Rows are points. To make a cloud, some directions were put in groups of two or more. Within a group, all points are equally far from the middle, so they leave a hole (a ring in 2 directions, a hollow ball in 3). The other directions are filled evenly. Then the cloud was stretched, turned, moved and blurred a little. Count the holes, and give their numbers of directions, smallest first.
In the rows, zero is written as 100.

Cloud:
[[108,79],
[84,142],
[77,168],
[129,147],
[93,122],
[102,119],
[150,116],
[89,123],
[85,49],
[94,66],
[78,175],
[116,111],
[67,79],
[69,133]]
Holes: 0

Cloud:
[[131,75,59],
[141,98,48],
[152,92,83],
[69,105,58],
[49,83,108],
[59,124,80],
[56,125,117],
[79,145,90],
[72,61,114],
[56,128,109],
[132,122,42],
[122,93,40],
[122,78,51],
[138,141,74],
[46,98,109],
[59,69,111],
[147,131,80],
[124,84,136],
[125,78,51],
[98,56,88],
[57,129,104]]
Holes: 1 (3)

Cloud:
[[54,132,112],
[83,91,114],
[72,119,105],
[69,47,123],
[108,37,120],
[94,76,125],
[66,110,70],
[119,83,59],
[103,115,84],
[69,65,96],
[98,51,137],
[93,121,27],
[140,85,49],
[90,50,32],
[112,146,99],
[72,144,75],
[62,107,124],
[146,96,63],
[67,122,131],
[101,137,161],
[100,153,80],
[124,55,126]]
Holes: 0

Cloud, 28 rows:
[[90,70,51,126],
[113,117,48,158],
[70,85,63,68],
[75,107,111,68],
[129,99,51,109],
[78,123,74,123],
[80,120,95,100],
[35,113,68,147],
[52,54,76,98],
[22,81,84,144],
[144,96,79,83],
[77,77,144,73],
[63,109,65,116],
[75,70,96,177],
[107,105,56,113],
[120,72,38,128],
[82,96,51,148],
[126,94,122,173],
[142,94,103,94],
[122,125,79,140],
[78,59,56,89],
[102,93,59,83],
[110,50,81,151],
[131,76,122,126],
[45,82,66,109],
[90,125,60,155],
[56,66,67,105],
[102,57,132,86]]
Holes: 1 (2)

Cloud:
[[124,70,73,113],
[109,113,92,52],
[103,83,121,90],
[133,84,57,122],
[35,85,107,107],
[98,149,129,166],
[111,146,98,118],
[84,71,128,102],
[123,74,49,91],
[115,130,77,83],
[176,102,116,95],
[148,73,88,139],
[81,84,102,69],
[124,67,120,87],
[144,105,103,54],
[131,132,94,58],
[109,134,26,115],
[35,99,137,86],
[122,36,128,92],
[73,144,125,120],
[67,126,85,125],
[80,115,150,101],
[87,117,66,92],
[69,184,83,83],
[79,138,46,81],
[159,126,146,87],
[142,84,117,133],
[144,137,110,113],
[148,91,35,99],
[154,153,64,82],
[99,75,155,42],
[121,133,101,90]]
Holes: 0

Cloud, 30 rows:
[[106,58,64,69],
[161,109,115,132],
[164,113,135,112],
[80,100,105,46],
[94,30,117,72],
[165,103,114,71],
[123,86,67,132],
[154,122,141,119],
[60,81,136,89],
[144,137,77,94],
[139,81,156,61],
[103,90,108,33],
[88,86,122,38],
[63,81,120,124],
[81,136,113,114],
[86,123,57,104],
[130,60,163,88],
[144,130,139,125],
[129,117,55,118],
[158,88,134,61],
[97,138,91,139],
[140,72,158,66],
[119,146,87,84],
[106,73,53,95],
[59,93,78,111],
[64,93,139,101],
[100,49,135,120],
[111,116,53,122],
[63,77,101,53],
[65,86,137,113]]
Holes: 1 (4)

Cloud, 49 rows:
[[60,78,70,105,48,109],
[116,127,126,128,34,50],
[140,138,111,153,107,116],
[67,78,92,140,117,140],
[107,69,103,128,76,117],
[58,104,50,116,107,55],
[86,150,70,142,108,76],
[72,87,86,147,75,120],
[34,64,106,91,92,105],
[64,136,85,110,90,134],
[67,75,126,153,82,47],
[89,72,59,72,57,121],
[105,94,53,163,116,99],
[66,76,124,146,62,78],
[98,111,83,101,141,151],
[70,115,154,130,68,77],
[95,123,141,103,73,111],
[117,140,127,137,143,61],
[87,141,125,177,130,48],
[60,127,102,133,115,46],
[57,113,20,105,94,125],
[88,69,76,78,64,95],
[77,147,86,144,125,86],
[88,100,17,126,107,102],
[91,154,104,123,134,122],
[130,102,76,132,102,131],
[53,149,133,103,170,85],
[74,73,82,67,92,87],
[63,85,108,147,78,118],
[90,76,90,155,46,97],
[105,119,102,124,171,100],
[57,98,64,134,151,114],
[52,84,80,102,56,63],
[122,135,61,105,121,123],
[100,124,118,121,167,143],
[69,94,56,79,147,87],
[44,89,102,126,122,54],
[79,89,88,142,38,94],
[71,101,78,160,138,68],
[57,129,43,111,96,123],
[69,146,108,95,122,60],
[87,132,82,170,108,49],
[84,118,138,130,50,73],
[127,99,111,102,58,72],
[100,155,77,96,133,87],
[109,117,174,131,92,63],
[80,90,91,134,26,59],
[45,110,131,115,83,122],
[45,118,103,139,144,63]]
Holes: 2 (2, 2)

Cloud (54 x 6):
[[121,110,115,101,119,41],
[94,98,117,134,125,67],
[124,80,68,161,132,142],
[95,135,58,109,60,135],
[173,87,100,152,134,115],
[113,97,120,49,46,72],
[137,77,129,70,88,129],
[161,83,42,121,112,93],
[114,84,121,106,81,159],
[134,124,88,141,159,147],
[77,156,121,85,91,127],
[186,115,81,130,89,84],
[95,121,66,114,141,158],
[56,59,74,63,102,115],
[76,138,101,90,130,147],
[167,155,101,113,80,97],
[75,125,102,137,131,72],
[93,148,70,153,117,97],
[91,74,62,102,51,67],
[38,91,96,68,109,123],
[112,86,134,44,98,103],
[127,71,38,139,101,99],
[147,76,118,59,80,126],
[117,125,47,90,136,64],
[150,110,122,118,54,126],
[132,92,119,67,43,82],
[90,87,70,126,40,114],
[90,118,53,85,126,151],
[146,107,33,128,101,90],
[149,76,62,112,73,68],
[90,92,90,131,42,127],
[159,119,79,56,109,137],
[83,126,79,18,92,101],
[128,96,124,121,84,58],
[65,104,129,75,118,122],
[132,89,82,152,138,155],
[94,123,117,99,159,107],
[176,89,70,122,89,76],
[92,88,92,44,38,68],
[139,114,61,53,100,140],
[122,93,46,80,108,153],
[122,97,118,104,133,52],
[165,132,85,103,159,95],
[90,135,84,100,111,167],
[32,122,92,59,78,117],
[110,87,89,168,77,103],
[145,125,47,99,138,77],
[156,62,96,97,124,80],
[158,83,109,145,105,79],
[97,124,116,98,159,105],
[108,102,123,95,151,80],
[119,132,37,113,113,76],
[96,101,145,57,81,108],
[122,145,59,75,64,94]]
Holes: 3 (2, 2, 2)

Cloud:
[[57,75,72,107,97,144],
[125,75,56,99,57,101],
[117,109,128,114,134,87],
[127,116,90,76,117,141],
[157,62,97,151,111,101],
[92,122,108,103,159,73],
[108,75,142,143,111,71],
[165,57,136,96,62,136],
[135,32,114,101,72,115],
[105,123,103,155,119,58],
[121,53,89,127,47,162],
[89,149,57,83,130,80],
[118,61,104,92,80,66],
[168,44,113,107,36,141],
[128,26,115,88,88,120],
[104,107,148,148,107,99],
[155,72,90,102,152,114],
[87,107,75,97,121,36],
[118,99,20,104,102,148],
[126,100,108,54,86,140],
[113,65,107,126,106,61],
[113,122,41,103,146,103],
[68,81,66,85,111,147],
[146,103,124,82,128,64],
[125,111,71,117,120,56],
[192,111,132,108,76,120],
[55,102,80,115,84,127],
[134,98,135,100,126,79],
[134,101,99,48,53,127],
[158,82,130,153,63,70],
[97,79,73,158,82,64],
[94,140,55,137,86,65],
[155,128,40,133,108,118],
[140,25,120,157,80,169],
[122,106,64,97,113,158],
[101,72,104,75,66,69],
[90,112,45,112,119,139],
[82,112,45,132,100,73],
[113,81,93,88,127,163],
[95,112,55,89,112,141],
[95,88,71,55,110,148],
[134,139,36,97,98,112],
[87,158,59,75,111,59],
[101,130,58,124,119,61],
[89,64,84,130,155,69],
[99,121,66,65,69,99],
[86,74,53,115,73,135]]
Holes: 1 (3)
